Each row is a point. The points of each table are mixes of a few directions, plus a little noise. Count the directions of each table, and those that both share. Where both have some left over, give the other angles between the two spaces (their principal angles), to ten degrees, smallest first.
(in the rows, 128 means zero)

First (7 x 3):
[[111 121 189]
 [119 125 160]
 [163 141   7]
 [117 124 165]
 [130 129 121]
 [127 128 132]
 [130 129 121]]
Second (5 x 3):
[[130 125 126]
 [122 139 138]
 [156  81  83]
 [143 102 103]
 [ 90 193 190]]
Directions: first 1, second 1, shared 0; angles 50

First (7 x 6):
[[148 132 114 105 184 164]
 [150 133 112 102 193 170]
 [150 133 113 103 191 169]
 [119 126 134 138 103 112]
 [113 125 138 145  85 101]
 [129 128 127 126 132 131]
 [ 86 119 157 176   7  50]]
Second (9 x 6):
[[126  92 127  58  95  67]
 [176 129 147 185 144 189]
 [131  77 142  92 176 128]
 [110 152 103 148 111 129]
 [111 151 117 137 117 123]
 [100 160 143  96 109  85]
 [163 164 152 178 111 162]
 [171 140 146 139  76 124]
 [ 64  88  75 119 212 146]]
Directions: first 1, second 4, shared 0; angles 40

First (7 x 9):
[[123   7 177  75 199 167 172  63  83]
 [111 171  97  91  98 192 145 178 145]
 [119 149  96 121 108  98 109 126 132]
 [105 157 111 195 105  44 102 178 149]
 [160 173 125 135  92 178 133 182 113]
 [122  88 173 131 183 136 142  66 157]
 [156 152 116 149 110  82  95 103 117]]
Second (8 x 9):
[[ 37  64  41 101  66 171 125 119 123]
 [104 111 105 120 111 139 128 126 126]
 [116 119 116 125 119 134 128 127 126]
 [245 211 239 161 209  74 132 140 133]
 [215 190 211 153 189  86 131 137 134]
 [115 118 115 124 119 134 128 126 128]
 [129 129 130 128 129 127 127 127 128]
 [ 65  83  69 110  84 158 125 122 125]]
Directions: first 5, second 1, shared 0; angles 40

First (10 x 12):
[[149 160 123   7 210  34  82  36 107 111  64 166]
 [124 129 123 114 143 123 117 115 136 132 127 126]
 [110 105 129 206  82 192 153 185 150 143 175  99]
 [104 100 123 207  91 202 145 181 167 152 187  92]
 [130 127 132 140 114 133 137 139 123 125 129 127]
 [118 113 128 179  97 168 145 164 141 138 157 110]
 [169 149 165 152  52  98 189 171  39  82  78 165]
 [106 124  99  66 212 116  67  64 186 155 142 115]
 [132 144 115  40 202  73  82  55 136 129  96 145]
 [140 129 145 171  76 141 165 169  96 113 124 132]]
Second (11 x 12):
[[129 109 147  55 152  93 130 105 148 106  89 133]
 [155 164 102 213  99 174  95 123  98 143 166 135]
 [160 172 106 182  74 166  96  90 103 136 141 149]
 [ 29 165 111 138 173  88 182 158 104 211 159  96]
 [140  96 136 189  95 172 146 191 135 112 155 113]
 [152 120  87 171 121 156  90 143 133 124 166 139]
 [ 90 152  62  68 183  71  95  85 139 166 139 148]
 [229  28 205 125 126 175 113 180 166  13  93 119]
 [ 79 187 136 123 111 106 165  91  95 179 115 124]
 [131  90 100 110  89 134 127 144 164 108 134 144]
 [114 125 216  34 182  71 170  97 123 111  50 108]]
Directions: first 2, second 5, shared 1; angles 50

First (11 x 18):
[[140 151 122  76 118 122 142 109  88 130 145 142 139 126 138 129 149 113]
 [110 135 122 178 152 119 109 137 158 134 116 112 131 139 139 103 106 145]
 [106 119 127 201 153 125 104 147 177 131 107 106 123 138 130 108  97 151]
 [157  94 146  62  84 153 158 125  95 113 140 152 112 105  96 182 159 103]
 [102 165 110 181 167 104 102 127 152 142 119 108 145 150 160  77 103 149]
 [157 173 118  11 102 118 162  87  41 131 166 161 150 122 145 134 176  93]
 [125 148 120 122 135 119 126 120 119 133 132 128 137 134 141 113 129 128]
 [107 112 130 201 150 128 105 149 179 130 106 107 120 135 126 114  97 151]
 [147  69 153 109  92 160 146 144 132 110 124 139 100 105  84 185 140 116]
 [131 102 138 136 119 140 130 138 140 122 122 128 116 121 110 147 126 128]
 [124 142 122 132 136 121 124 124 127 132 129 125 134 133 138 115 125 131]]
Second (10 x 18):
[[127 138 125 124 131 124 128 124 123 130 130 128 133 131 134 121 129 128]
 [129 121 131 131 125 132 128 131 132 126 126 128 124 126 123 133 127 128]
 [125 166 114 113 140 111 126 112 107 137 138 129 146 138 153 102 133 126]
 [136  34 163 167  99 171 132 168 179 105 104 124  83 103  66 193 116 132]
 [128 126 129 128 127 129 128 129 129 128 127 128 128 127 127 129 128 128]
 [127 136 125 124 131 124 128 125 123 130 130 128 132 130 133 122 129 128]
 [125 164 115 113 139 111 126 113 109 137 137 130 145 138 152 103 132 126]
 [131  98 139 141 118 142 129 141 144 121 120 127 114 120 108 149 124 129]
 [118 249  83  78 166  72 123  77  63 157 159 133 186 160 207  44 143 123]
 [135  50 157 161 103 165 131 162 170 109 108 125  91 107  76 183 118 131]]
Directions: first 2, second 1, shared 1

First (10 x 24):
[[148 130 135 193 112 140 171 142 199 152 113 142 118 107 119 135 126 133
  150 176 102 167 128 128]
 [156 144 132 188 127 138 168 136 157 141 100 152 110 109 138 134 131 133
  143 149 119 146 129 128]
 [151 129 108 182 136 179 139 162 112 123 104 136 118 141 128 166 146 118
  147 102 156 112 104 116]
 [111 134 120  51 159  99  81 105  34 108 141 114 125 153 146 122 134 125
  108  59 153  77 117 123]
 [135 149 145 119 128 108 139  96 107 111 109 157 130 101 158  92 115 137
   99 141 136 127 172 148]
 [107 121 147  87  96 123 118  98 137  96 138 139 169 103 131  80 101 132
   85 173 137 142 197 159]
 [ 99 106 125  82 134  87 102 131 157 163 175  81 122 155  96 140 132 127
  153 120  84 136  81 109]
 [141 136 133 158 120 138 149 127 143 126 111 146 128 111 136 122 124 131
  125 149 131 140 146 136]
 [ 96 112 124  58 138  96  85 118 103 131 165  93 135 155 114 127 129 126
  124  98 120 109 106 119]
 [136 117 110 162 129 170 128 162 131 131 124 121 126 146 114 164 144 118
  148 111 142 120 100 114]]
Second (9 x 24):
[[132 134 129 133 127 128 129 128 124 128 130 124 124 130 143 125 133 129
  131 125 131 129 134 132]
 [130 131 128 130 128 128 129 128 125 129 129 125 126 129 135 128 129 129
  131 127 129 129 131 130]
 [134 130 134 139 121 133 141 123 143 123 115 148 134 110 124 120 118 130
  119 149 128 135 142 132]
 [132 130 131 136 124 131 136 125 137 125 119 139 132 118 125 123 122 130
  122 141 127 133 136 131]
 [141 138 138 154 117 134 151 121 143 121 109 151 131 106 141 113 121 132
  118 157 129 142 158 141]
 [134 129 135 141 120 133 143 124 145 123 112 152 135 107 121 118 118 130
  118 152 127 137 143 133]
 [ 74  72  92  22 165 108  43 154  93 148 186  69 134 196  38 187 142 108
  147  43 113  74   7  67]
 [126 114 134 127 119 134 140 123 160 121 107 168 149  98  81 122 105 127
  106 163 121 134 128 121]
 [151 174 132 168 129 125 139 127  85 132 143  79  89 157 244 114 164 136
  161  98 146 137 173 166]]
Directions: first 4, second 2, shared 1; angles 60

First (10 x 32):
[[ 58 161 188  75 197 104 104 137 212 104  70 129 106 137 134 104  86  88
  123  97 145  82 193  92 165 164 160 164  85  99  83 190]
 [143 126 140 102 131 144 113 130 130 105 134 125 132 110 164 135 134 142
  115 128 148 117 134 123  98 123 128 136 121 124 108 106]
 [124 108 133 165  98 115 125 125 100 151 137 136 126 140  79 124 140 139
  131 124  92 148  80 153 141 148 110  96 146 136 148 150]
 [186  89 130 106 102 126 102 151 110 134 154 124 163 145 153 120 184 126
  119  99 139 104 154 131  44  96 121 142 136 126 105  71]
 [164 138  81 126 123 158 154 121 109 118 149 120 137 106 173 149 130 140
  131 158 155 140 137 122 108  89 130 138 134 139 140  76]
 [136 127 113 152 108 143 139 115 100 127 144 130 123 111 123 143 126 153
  128 150 119 153  86 143 137 130 115 106 141 139 148 122]
 [ 32 191 161  99 209 112 138 118 214 104  61 128  86 123 124 116  48  90
  135 129 142 108 177  90 221 169 165 157  86 106 112 211]
 [172 111 114 122 106 146 123 132 102 122 154 124 146 118 158 139 156 146
  121 133 141 129 123 134  80 103 119 128 137 134 124  80]
 [139 108  95 170 103  98 148 137 107 180 134 130 142 174  74 111 151 101
  149 115  96 139 130 141 136 112 123 121 150 139 159 132]
 [125 121 124 164 102 135 134 114  96 135 142 134 119 116  99 139 126 156
  128 146 103 159  67 151 149 146 110  93 145 139 153 141]]
Second (8 x 32):
[[144 189  72  72 185 183 171 114 164  73 123 109 123  73 249 162  82 126
  128 180 211 118 204  80 124  71 162 185  98 128 115  65]
 [140 174  86  86 171 170 159 118 155  87 123 114 124  87 219 153  95 127
  128 167 191 122 184  91 125  86 154 171 106 126 119  80]
 [121 100 154 153 102 104 109 135 112 153 130 137 131 154  74 113 149 129
  129 104  90 133  94 151 130 154 113 103 141 128 134 157]
 [130 134 122 122 134 133 132 127 132 122 128 126 128 123 140 131 125 128
  128 133 136 127 136 123 128 122 132 134 126 128 126 121]
 [116  76 173 173  81  83  94 139  98 172 133 145 133 173  29 101 166 129
  129  85  58 136  66 168 131 174  99  81 152 129 138 180]
 [125 117 138 138 117 118 121 131 121 138 130 132 130 139 105 121 136 129
  127 118 112 129 114 137 128 138 122 118 134 128 130 141]
 [128 130 125 126 130 129 130 129 129 126 128 128 128 126 133 129 125 128
  128 130 131 128 131 126 128 126 129 130 127 127 127 125]
 [121 102 151 152 103 105 111 134 114 151 130 136 131 150  77 112 148 128
  129 106  91 131  96 149 130 152 113 104 141 128 134 155]]
Directions: first 4, second 1, shared 1

First (8 x 32):
[[117 100 148 129 137 137  97 160 128 134 138  80 127 149 135 109 181 100
  139 117 134 134  98 109  84 123  90 106 140 151 164 127]
 [135 157 168 199  73 128 188 125 183 104 158 180 157 156  88 129  70 183
  122 139 141  78 154 154 160 127 129 137 139 108  91 157]
 [ 88  76 154  93 164 139  43 191  97 145 130   7 129 152 158  97 243  52
  134 102 134 150  66  87  28 110  67  76 151 186 197 120]
 [ 86 170 124  93 135 118 150 121  82 119 125 151 127  95 141 157  98 119
   95 145 132 121 149 156 146 114 151 154 122 131  95 151]
 [195 115  48 110 165 132 161  78  99 155 109 211  49  79 155 147 120 112
  189 156 118 208 134 127 220 163 129 196  89  96 155  91]
 [170 132  80 116 134 123 139  82 134 133 103 172 111 105 128 140  91 153
  137 130 110 148 150 130 171 148 170 149 105  96 112 103]
 [ 78 140 206 173  92 132 135 181 151 106 167  92 173 171 107 113 140 131
  104 124 151  71 119 140  82 100  89  99 161 156 121 172]
 [153 134  94 109 121 118 112  88 152 125  97 135 151 122 113 131  81 175
  103 109 104 115 154 124 129 137 197 112 118 101  92 103]]
Second (11 x 32):
[[ 97 159 149  96 199 122 164 176  71 158 154  56 151 153 148 176 157  84
   63 117  80 110 154 129 125 121 121  93 211 179  81  62]
 [157 107 125 148  81 131 105 156 187  94 102 171 105 127  90  73 143 145
  193 151 177 138 108 145  97 143 131 127  60  58 159 185]
 [158 124 128 127  41 124  57 119 203 118 107 178  64 118 103  88  87 134
  194 131 138 164 113 133 160 130 105 140  56  94 168 184]
 [152 104 113 125  79 125  92  52 151 140  88 174  96  86 151 106 130 120
  147 132 179 143 106 144 160 145 135 167  88  70 197 179]
 [171 115 102 151  69 120  87  81 174 122 122 148 104 122 138  81 100 136
  176 153 150 157 126 123 163 149 110 167  78  87 178 176]
 [118 138 115 130 171 147 181 165 107 135 159  94 133 136 131 143 140 137
  113 121  93 135 150 121 124 102 130 111 162 131 108  79]
 [118 150 142 125 151 102 115 126  99 136 153  79 167 164 144 149 108 105
   93 136  94 110 145 109 137 146 108 127 170 203  87 106]
 [ 54 123 177  94 107 172 126 179 147  95  91 247  80  84  34 183  92 201
  140  40 112 113  80 135  76  41 174  68  83 173  72 115]
 [131 126 106 164 174 118 166  93  83 122 162  82 202 152 160 132 126 140
   96 151 124 106 147 103 119 150 131 153 165 166 105 106]
 [107 126 156 108 164 119 140 154  97 131 105 121 153 129 126 146 180 100
   94 127 155  93 115 149  87 143 147 105 155 128 113 125]
 [145 136  93 140 173 128 174 107  91 157 166  58 152 138 183 130 146 107
   98 149 105 140 164 117 160 138 116 150 181 119 141  89]]
Directions: first 4, second 6, shared 0; angles 40, 50, 60, 90

First (9 x 32):
[[159 162  83  99  98   7  40 166  92 150  86 108 140 125 107 128  83 157
  107 112  90 138 127 149 102  97 121  91 153 106 174 115]
 [135 135 117 111 120 102 107 137 114 136 114 130 135 128 120 126 116 131
  123 126 129 125 131 123 121 117 121 121 130 125 126 130]
 [103 110 142 183 145 191 180 110 170 115 172 125 114 129 157 135 186  97
  125 145 122 141 102 136 134 144 123 142 117 129 143 129]
 [110 108 156 144 145 197 178 105 148 114 152 140 120 129 140 128 152 113
  141 136 149 123 131 117 144 146 134 150 115 141 101 134]
 [117 119 153 158 142 174 163 111 152 108 155 120 112 126 141 133 142 127
  141 127 122 135 125 142 145 149 147 142 127 134 137 121]
 [138 148  60 134  98  28  64 169 117 167 110 118 150 130 131 131 153 107
   78 141  94 147  88 135  79  86  76  86 134  97 183 132]
 [117 107  93  78 118 139 131 139 105 171 102 186 169 138 122 112 163  74
  101 162 195  97 125  50  94  91  59 126  90 133  45 176]
 [145 138 198 122 149 161 143  99 125  73 132  98  90 118 111 132  44 204
  190  83 112 125 181 171 189 178 224 154 160 150 131  90]
 [128 125 150 121 136 153 143 116 127 115 130 129 121 127 124 126 112 140
  146 121 138 121 145 127 145 141 148 140 128 137 110 125]]
Second (8 x 32):
[[115 118 150 125 138 191 133  71 115 102 126 127 123 138 109 101 109 139
  180 106 179 118 137 118 153 162 144 163 122 137 110 125]
 [156 101 117 208 124 130 117 180 115 128 149 109  74 123 140 163 174 126
   94 154  92 140 109 181 113 143  61  98 146 113 147 161]
 [167 104  56  44 123 136 154 109 219 141 106 161 178 125 132 111 154  61
  118 204 158 128 106  85  89  68 125 179  91 108 166 146]
 [ 94 139 186 154 142 165 134  93  91 104 140 114 111 132 117 115  97 166
  171  73 142 123 148 134 167 175 164 134 140 149  99 107]
 [ 81 150 148 114 134 123 146 107 150 133 128 124 151 144 155 141 128 132
  126 112 130 116 128 119 149 116 166 106 100 130 119  99]
 [166 131  82  76 115  71 126 166 158 151 114 151 159 107 123 124 127  99
   94 165 101 139 123 105  87  81 124 139 134 121 153 138]
 [164 114 124 159 131 126 148 167 145 122 152 127 105 103 130 139 145 119
  107 153  81 151 125 150 112 132 117 140 155 129 154 143]
 [ 80 164 163 145 117  79  66 131  31 142 106 110 124 149 117 133  89 182
  136  55 138 109 148 133 151 149 121  66 138 136  76 109]]
Directions: first 3, second 5, shared 1; angles 30, 50

First (9 x 32):
[[102 109 129 121 121  98 156 115 118 154 111 122 182 160 114 130 146 100
  140 106 113 117 102 109 131 119 156 103 152 132 157 155]
 [147 158  90 121  95 182 114  82 122 139 131 124 134 110 111  87 142 127
  153 137 155 126 145 108 124 171 145 116  92  94  97  98]
 [108 151  90 144 120 136 137 113 106 118 180 149 106 134 104  87 109 129
  150 126 190 126 132 120 117 148 107 125  88 131  87 115]
 [160 141 100  85  91 158  91 153 104 151 126 106 119 131 151  88 180 119
  161 163 147  80 156  63  69 145 170 133  75  83 139 101]
 [107 118 134 121 143 101 121 178 109 117 168 131  92 148 143 114 122 124
  138 142 153 112 137 106  98 107 112 143 118 144 136 122]
 [177 125 124 131 103 120 147 113 150 153  43 123 193 120 145 188 161 134
   94 101  66 116  92 159 137 132 177 112 140 105 155 176]
 [124  96 183 141 167  85 140 159 155 112 101 127 129 127 146 191 106 138
   86 113  73 151 110 176 157  87 106 140 187 163 159 162]
 [111 125 137 129 133 143 131  91 135 133 128 122 142 122 107 117 119 118
  137 125 122 153 132 129 157 136 121 116 153 132 124 115]
 [119 129 162 160 178 128 116 148 149  76 166 144  55  97 134 149  65 163
   95 135 134 174 146 183 159 110  53 161 149 168  99 112]]
Second (11 x 32):
[[120 117 122 137 149 126 159 148 113 111  94 134 137 118 130 117 114 118
  120 118 150 116 145 148 103 128 105 144 114 131 133 109]
 [125 148 130 111 112 124 108 121 119 130 158 122 128 135 155 129 141 110
  140 104 125 138 119 136 158 130 138 107 133 117 148 127]
 [157 130 137 127  97 135  79  83 177 169 176 119 103 143  87 156 144 180
  131 185  76 147  98  66 149 124 173 115 156 135  89 175]
 [172  92 135 159 117 146 108  84 207 179 129 125 100 132  22 162 123 229
  107 249  67 129 109  32  92 118 167 152 156 162  40 187]
 [152  96 128 154 136 138 135 114 171 151 105 132 114 125  57 144 115 190
  109 203 103 121 126  77  85 123 137 155 138 152  71 154]
 [107 124 123 132 155 122 167 161  95  97  88 136 147 116 154 108 115  95
  123  93 165 113 151 170 106 130  94 142 107 126 154  96]
 [122 159 131 104 104 123  97 115 116 129 174 119 125 139 167 131 149 101
  148  92 123 143 112 141 177 131 143  96 134 110 158 129]
 [111 152 128 107 121 118 122 138  95 109 147 125 137 131 184 116 138  82
  142  70 149 134 129 167 161 133 122 107 121 107 172 107]
 [115 155 129 106 115 119 114 131 102 119 155 123 134 133 178 123 141  87
  145  78 140 137 123 158 166 132 127 105 125 109 166 115]
 [123 109 123 145 152 129 162 150 122 115  85 136 136 118 112 118 109 131
  114 133 146 112 146 140  92 128 104 154 117 138 120 115]
 [107 130 123 128 148 123 159 159  93  98  99 132 144 119 161 108 119  90
  128  83 164 117 150 172 117 131  97 135 109 120 159  96]]
Directions: first 5, second 2, shared 0; angles 70, 80

First (10 x 32):
[[164 130 147 122 181 122 198 144  85 137 107 139 125 149  94  75 193  84
  175 110 116 157 114 235 173 157 175  46 146  61 197 111]
 [110 129 116 120 115 140 110 113 142 129 152 125 106 128 154 117 101 118
  129 121 132 126 146  97  79 126 108 148 115 152 128 134]
 [117 131 119 123 112 137 115 123 141 129 145 124 122 123 143 134 105 121
  117 126 139 128 136 107  93 125 114 141 124 145 128 133]
 [124 116 121 121 107 104 118 111 133 123 129 123 126  80 155 140 111 114
   98 123 156 136 133 100 118  96 106 132 142 163 132 131]
 [ 98 124 127 139 144 145  87 105 137 124 136 133  90 177 143  99 121 182
  171 136  67  89 152  67 122 140 113 194  79 147  65 134]
 [122 139 118 116 121 151 133 130 136 135 155 127 118 139 136 117 109  96
  131 117 142 139 136 139  75 142 125 118 125 125 158 130]
 [125 104 122 106 135  89 141  84 112 126 133 128  81  74 181  73 132  73
  136  98 145 153 152 120 108  96 105 105 139 163 173 125]
 [102 136 123 141 125 159  86 125 149 126 143 128 116 177 129 133 106 180
  146 143  89  92 141  75 108 145 116 190  89 140  69 136]
 [135 118 137 151 107  96 103 139 134 114  89 123 175  93 109 197 131 189
   81 158 133 108 104  91 202  95 124 159 143 146  63 131]
 [183 154 149 141 133 138 190 206 110 136  91 129 220 139  35 195 171 121
   96 148 162 152  66 249 201 158 192  49 178  39 166 116]]
Second (9 x 32):
[[ 91 144 181 147 152 114 118 146 180 116 140 134 158 133  99  91 138 114
  159 128 191 146 138 102 155 122 134 175 134 130 162 150]
 [147 155 125 129 158 126  80 132 113 128 158 134  98  97  99 137 150 133
   97 104 105  85 126 127 109 159  93  63 149 137  99 103]
 [142 142 122 127 143 128 102 129 116 129 143 131 109 110 114 136 139 132
  108 115 110 103 126 129 115 146 108  88 139 133 109 112]
 [143  63  66 103  48 150 220  98  87 143  63 111 139 173 213 160  79 138
  140 168  86 177 118 163 127  83 178 175  86 110 132 142]
 [111 167 175 147 178 113  75 149 163 117 167 139 129 104  75 101 158 119
  129 106 166 105 136 103 135 151 102 113 153 138 134 125]
 [118 130 141 133 131 125 129 132 142 125 129 129 138 132 123 118 129 124
  138 130 145 136 131 122 136 124 132 145 128 128 139 135]
 [159  41  31  90  19 160 248  84  58 151  42 105 132 183 245 181  62 145
  132 178  54 184 112 181 117  73 189 172  73 104 121 138]
 [117 147 154 138 153 120 103 139 149 122 147 133 131 118 101 112 142 123
  131 118 151 120 132 114 134 138 117 126 140 133 134 129]
 [125 163 156 140 171 118  76 143 144 121 164 137 117 101  83 115 155 124
  117 105 143  97 132 112 125 155  98  94 151 138 121 117]]
Directions: first 4, second 2, shared 0; angles 90, 90

First (9 x 32):
[[133 117 114  79 106 134 141  93 129 129 118 152 163 152 126 124  84 153
  167 113 163 115 139 135 152 157 149 204 126 118 127  88]
 [110 117 115 127  98 118 191 111 186 134 153 161 112 139 152 134  75 140
  140 114 156  78 151 142  92  98 132 213 150 144 155  97]
 [105 150 119 143 158 129 123 139 152 147 123 122 100 119 126 136 133 117
  135 123 132 118 133 100 107  97 121 110 116 139 121 164]
 [124 131 127 144 118 124 155 132 133 143 133 130 136 120 136 152 117 112
  135 129 124 122 156 128 115 107 120 152 133 139 124 137]
 [132 127 119 101 124 134 124 110 121 131 116 136 147 139 122 125 111 140
  151 120 146 129 131 125 148 147 138 155 119 120 121 116]
 [171 109 156 133  98 128 113 136  57 107 126 112 183 118 122 134 159 115
  103 153  87 176 127 158 166 169 125  96 138 112 116 112]
 [ 84 173 122 198 186 124 127 174 167 167 128  99  60  92 133 159 162  81
  115 130 109 120 147  78  71  45  95  58 110 161 115 220]
 [ 94 167 118 160 192 132  97 157 152 153 114 101  73 108 119 135 160 107
  126 125 123 128 124  78 102  84 112  59 101 144 113 201]
 [199  61 161  68  73 128  79  99  57  39 140 140 177 164 117  50 150 190
   79 145 110 164  46 205 202 249 161 102 159  77 160  18]]
Second (8 x 32):
[[176 143 116 205  87 149 188 192 157 123 198 142  82 158 119 105 141 142
   19 113  58 129 177 144  58 129  80 151 175 109 149 126]
 [141 140 132 115 140 135 108  97 111 117 146 123 117 129 107  90 137 143
  151  96 164 129 105  88 118 123 121 127 110 136 119 146]
 [169 109 117  81 112 135 117 129 111 146  99 144 185 141 129 163 108 142
  114 117 119 135 154 156 149 167 134 178 124  88 126  90]
 [ 48 175 117 133 166 134 105 114 124 115  97  93  98 138 107  75 128 114
  231 156 179 177 111  65 197 153 157  84  91 165  90 183]
 [168 113 119 141 127 121 130 181 176 148 149 131  92 132 144 155 142 140
   33  92  98  98 153 145  63 108  92 142 139  98 162 117]
 [139  86 135 103 123 107 124 151 153 155  95 143 157 104 169 207 120 121
   81 137  97  91 140 190 110 109 134 140 138 105 156  87]
 [ 83 104 164 101 114  94 116  75  92  92 112 101 156 100 142 108 126 106
  224 159 191 153  84 125 195 140 164 108 113 171 123 119]
 [ 95 159 126 141 150 147 130  85  95 132 126 147 138 118 107 123 128 115
  170 158 118 118 102 116 131  95 142  96 134 154  98 152]]
Directions: first 4, second 6, shared 2; angles 60, 80

First (11 x 32):
[[132 132 131 129 131 130 122 134 124 128 124 126 130 130 130 130 128 126
  127 132 126 134 129 128 130 129 125 128 133 126 121 128]
 [ 87  86 103 114  95 107 183  74 167 128 167 148 107 105 103 104 126 150
  142  88 143  68 115 131 108 122 156 130  79 144 195 129]
 [145 145 138 134 141 137 105 150 112 128 112 120 137 138 138 138 129 119
  122 145 122 153 133 127 136 130 116 127 148 121 100 127]
 [123 123 125 126 124 125 135 121 133 128 133 130 125 125 125 125 128 131
  130 123 130 121 126 128 126 127 131 128 122 130 136 128]
 [152 153 143 136 147 141  96 160 105 128 105 116 140 142 143 142 129 115
  120 152 119 164 136 126 140 131 111 127 157 118  88 127]
 [117 116 121 124 119 122 143 113 139 128 139 134 122 121 121 121 127 134
  132 117 132 111 124 129 123 126 136 128 114 132 147 128]
 [171 171 154 142 162 150  71 184  87 128  88 107 150 152 153 153 130 106
  114 170 112 190 141 124 148 134  99 126 179 111  58 127]
 [ 54  53  83 104  69  90 226  31 199 128 198 164  90  86  84  85 124 167
  153  56 156  20 105 134  93 118 179 131  40 157 249 130]
 [169 170 153 142 161 149  73 182  89 128  89 108 149 151 153 152 130 106
  114 168 113 188 141 125 148 134 100 126 177 112  60 127]
 [169 169 153 141 160 149  74 182  89 128  89 108 149 151 152 152 130 106
  114 168 113 188 141 125 148 134 100 126 177 112  61 127]
 [ 89  89 104 115  97 108 179  77 165 128 165 147 108 106 105 106 126 148
  141  90 142  71 116 131 110 123 155 130  82 143 191 129]]
Second (10 x 32):
[[121 122 110 110 129 153 136 117 137 178 135 156  90 170 124 116 112 157
  123 121 132 106 175 131 134  76 135 110 116 146  86 158]
 [136 153 119  95 145 135 117 156 149  81 125  96 126 117 111 124 125  97
  162 122 109  89 160 135 119 132 145 134 128  92 135 128]
 [152 146 159 169 131 117 112 143  86 102 103 131 175  98 152 150 146 101
  112 146 120 184  69 138 128 167 104 130 153  97 135 100]
 [136 165  86  97 140 158  79 143 137 133 123 114  93 170 140 121 127 115
  158 142 110 123 160 139 122 100 132 105 162 109  86 149]
 [134 139 147 110 104  77 191 151 165  84 161  66 159  60 112 159 158 114
  102  96 107  90 122 129 138 174 167 131  95 148 163  90]
 [161 130 176 190 127 139 149 127  58 179  99 202 164 129 162 151 135 143
   64 136 126 193  95 149 146 109  98 103 129 116  70 123]
 [105  82 151 170 102  84 147  95 122 127 139 122 158  93 132 133 138 144
  105 131 159 167  52 103 129 182 112 155 122 173 194 100]
 [127  90 174 143 142 136 182 123 117 131 116 180 149 107  96 118 100 143
  115 104 144  94 157 125 133 109 128 150  75 112 140 134]
 [115 145  84 105 134 133  60 129 147  96 127  83 105 150 135 113 132 104
  181 152 126 136 116 119 110 147 123 137 172 118 152 132]
 [ 94 106  75  92 125 150 105  98 165 171 149 130  62 188 117  95 106 161
  158 129 148  98 172 111 122  85 136 125 129 167 119 168]]
Directions: first 1, second 5, shared 0; angles 30
